Every row gives one point. The ring and each string are closed loops that go straight from each point to the next, and from the last back to the first. Before rounding, they use only three directions, however many columns there are. Count how often each string passes through the ring. Passing back the other way cancels.

Ring (7 x 3):
[[ 2.4  1.6 -3.3]
 [ 1.5  5.7 -1.8]
 [-0.6  6.2  0.6]
 [-2.2  3.3  2.2]
 [-2.4 -1.2  1.9]
 [-0.5 -3.8 -1.2]
 [ 1.1 -2.7 -2.8]]
String (20 x 3):
[[ 0.6 -0.3 -1.5]
 [ 1.6 -1.3  0.8]
 [ 2.9 -4.9 -2.1]
 [ 2.0 -5.3 -4.7]
 [ 0.4 -3.5 -5.8]
 [-0.3 -1.2 -3.6]
 [ 0.0 -1.2 -0.9]
 [ 0.1 -3.1  1.5]
 [-0.8 -6.2  2.1]
 [-1.7 -6.0  1.2]
 [-2.4 -4.8 -1.3]
 [-2.1 -2.6 -2.5]
 [-0.7  0.0 -1.1]
 [-0.5 -1.4  0.6]
 [-0.3 -4.6  2.8]
 [-0.2 -7.2  1.2]
 [ 0.7 -6.6  0.9]
 [ 0.7 -6.4 -3.2]
 [ 0.5 -3.4 -4.9]
 [ 0.1 -0.2 -3.4]]
Times through: 3
String (24 x 3):
[[ 3.4  7.0 -3.1]
 [ 0.6  5.3 -5.4]
 [ 0.4  4.9 -3.8]
 [ 0.7  7.3 -3.5]
 [ 1.1  8.6 -0.6]
 [ 1.1  7.7  2.0]
 [ 0.3  3.6  0.7]
 [-0.2  2.9 -0.9]
 [-0.8  5.7 -2.9]
 [-0.6  8.8 -1.9]
 [ 0.5  8.6  1.1]
 [ 1.1  6.4  2.6]
 [ 0.4  2.6  0.3]
 [-0.3  3.1 -3.0]
 [ 1.1  6.9 -4.2]
 [ 2.7  7.8 -3.3]
 [ 3.3  5.8 -0.8]
 [ 2.3  3.5 -0.2]
 [ 0.6  2.3 -1.9]
 [ 0.6  2.8 -3.9]
 [ 0.7  2.0 -1.3]
 [ 2.4  2.5  0.8]
 [ 3.5  4.3 -1.4]
 [ 4.3  5.8 -1.1]]
Times through: 2

Ring (7 x 8):
[[  7.2   0.1  -2.4  -0.8   0.8  -1.8   5.5  -4.0]
 [  3.6   1.5  -2.6   0.4   3.0  -0.7   4.2  -2.5]
 [ -4.0   2.3  -1.8   1.0   2.8   1.1   0.7  -0.7]
 [ -9.4   1.7  -0.5   2.1  -0.2   1.6  -2.3   0.7]
 [-10.0   0.3   0.4   1.8  -3.7   1.2  -3.1   0.3]
 [ -3.7  -0.9  -0.1  -1.5  -4.5   0.3  -0.3  -2.7]
 [  5.1  -0.9  -1.7  -2.7  -1.9  -1.2   4.2  -4.8]]
String (20 x 8):
[[ 0.3  2.1 -2.6 -1.4  3.8  0.9  2.8 -2.6]
 [ 0.4  1.2 -2.1 -1.1  1.7  0.3  2.6 -2.7]
 [ 1.1  0.7 -1.6  0.9  0.2 -0.7  2.6 -1.9]
 [ 6.5  0.3 -2.2  1.5  0.8 -2.3  5.1 -2.7]
 [10.2 -0.4 -2.5 -0.1  0.3 -2.9  6.8 -4.3]
 [ 9.7 -0.7 -2.6 -3.8 -0.1 -1.7  6.6 -6.1]
 [ 4.5 -0.3 -2.1 -4.6 -0.3 -0.1  4.2 -5.5]
 [-0.3  0.2 -1.3 -0.7 -1.0 -0.1  1.8 -2.6]
 [ 1.5 -0.5 -1.0  0.6 -2.4 -1.3  2.4 -2.5]
 [ 5.6 -1.3 -1.4 -1.2 -3.0 -2.0  4.2 -4.2]
 [10.3 -1.6 -2.2 -3.7 -2.0 -2.3  6.6 -6.3]
 [10.1 -0.7 -2.8 -4.5  0.2 -1.6  6.8 -6.5]
 [11.8 -0.2 -3.3 -3.3  1.8 -2.1  7.8 -6.1]
 [11.2  0.4 -3.2  0.3  2.6 -2.8  7.6 -4.0]
 [ 6.8  1.6 -3.4 -2.0  4.5 -0.6  5.9 -4.2]
 [ 0.6  1.2 -2.1 -0.9  1.8  0.2  2.7 -2.6]
 [-0.8  1.0 -1.6  0.8  0.7 -0.1  1.8 -1.6]
 [-1.1  1.5 -1.7  2.3  1.5 -0.3  1.7 -0.7]
 [-1.4  2.9 -2.6  1.5  4.9  0.7  2.1 -0.7]
 [-0.6  3.3 -3.2 -0.6  6.4  1.4  2.8 -1.8]]
Times through: 3
String (30 x 8):
[[ 3.2  0.2 -1.7  1.1 -0.3 -1.5  3.5 -2.3]
 [ 2.4  0.7 -2.2 -1.6  1.2 -0.2  3.4 -3.4]
 [ 5.6  1.4 -3.2 -2.8  3.8 -0.2  5.3 -4.4]
 [ 6.6  1.7 -3.3  0.0  4.4 -1.1  5.8 -3.1]
 [ 4.2  2.0 -3.2 -1.3  4.6 -0.1  4.8 -3.3]
 [ 2.6  2.0 -3.0 -1.8  4.4  0.5  4.0 -3.3]
 [ 4.8  2.7 -3.6  0.6  6.4 -0.4  5.2 -2.3]
 [ 3.2  1.9 -2.6  2.4  3.7 -1.1  4.0 -1.3]
 [ 0.5  0.9 -1.6  1.7  0.6 -0.8  2.3 -1.4]
 [ 0.6  0.8 -1.6  1.7  0.3 -0.8  2.4 -1.4]
 [ 7.2  1.5 -3.0  2.3  3.8 -2.1  5.9 -2.1]
 [ 8.4  1.2 -3.2  0.6  3.6 -2.0  6.4 -3.3]
 [ 5.8  0.9 -2.9 -2.3  2.6 -0.6  5.2 -4.3]
 [ 3.7  0.5 -2.2 -1.9  1.0 -0.4  4.0 -3.8]
 [ 8.6  0.1 -3.0 -4.0  1.6 -1.1  6.4 -5.8]
 [13.2 -1.3 -2.7 -2.5 -0.6 -3.2  8.1 -6.2]
 [ 7.4 -1.1 -1.7 -1.1 -2.0 -2.3  5.2 -4.5]
 [ 1.8 -0.4 -1.1  0.3 -2.1 -1.2  2.6 -2.6]
 [ 1.4 -0.3 -1.5 -2.6 -1.4 -0.1  2.6 -4.0]
 [ 2.8 -0.9 -1.5 -4.7 -2.3  0.0  3.2 -5.4]
 [ 4.3 -2.0 -1.2 -6.4 -4.2 -0.3  3.6 -6.7]
 [ 2.9 -1.7 -1.1 -5.6 -4.0 -0.1  3.0 -6.0]
 [ 0.6 -0.4 -1.4 -3.9 -1.8  0.4  2.2 -4.5]
 [-0.3 -0.1 -1.1 -0.7 -1.8 -0.3  1.7 -2.7]
 [ 0.9 -0.7 -0.8  0.3 -2.9 -1.1  2.0 -2.5]
 [ 5.3 -1.6 -1.3 -2.6 -3.5 -1.6  4.1 -5.0]
 [ 4.7 -1.1 -1.3 -0.6 -2.8 -1.9  3.8 -3.7]
 [ 2.2 -0.3 -1.3  0.4 -1.7 -1.3  2.8 -2.6]
 [ 3.6 -0.4 -1.4  1.3 -1.6 -1.9  3.5 -2.4]
 [ 8.8 -0.5 -2.2  0.7 -0.4 -2.9  6.0 -3.6]]
Times through: 1
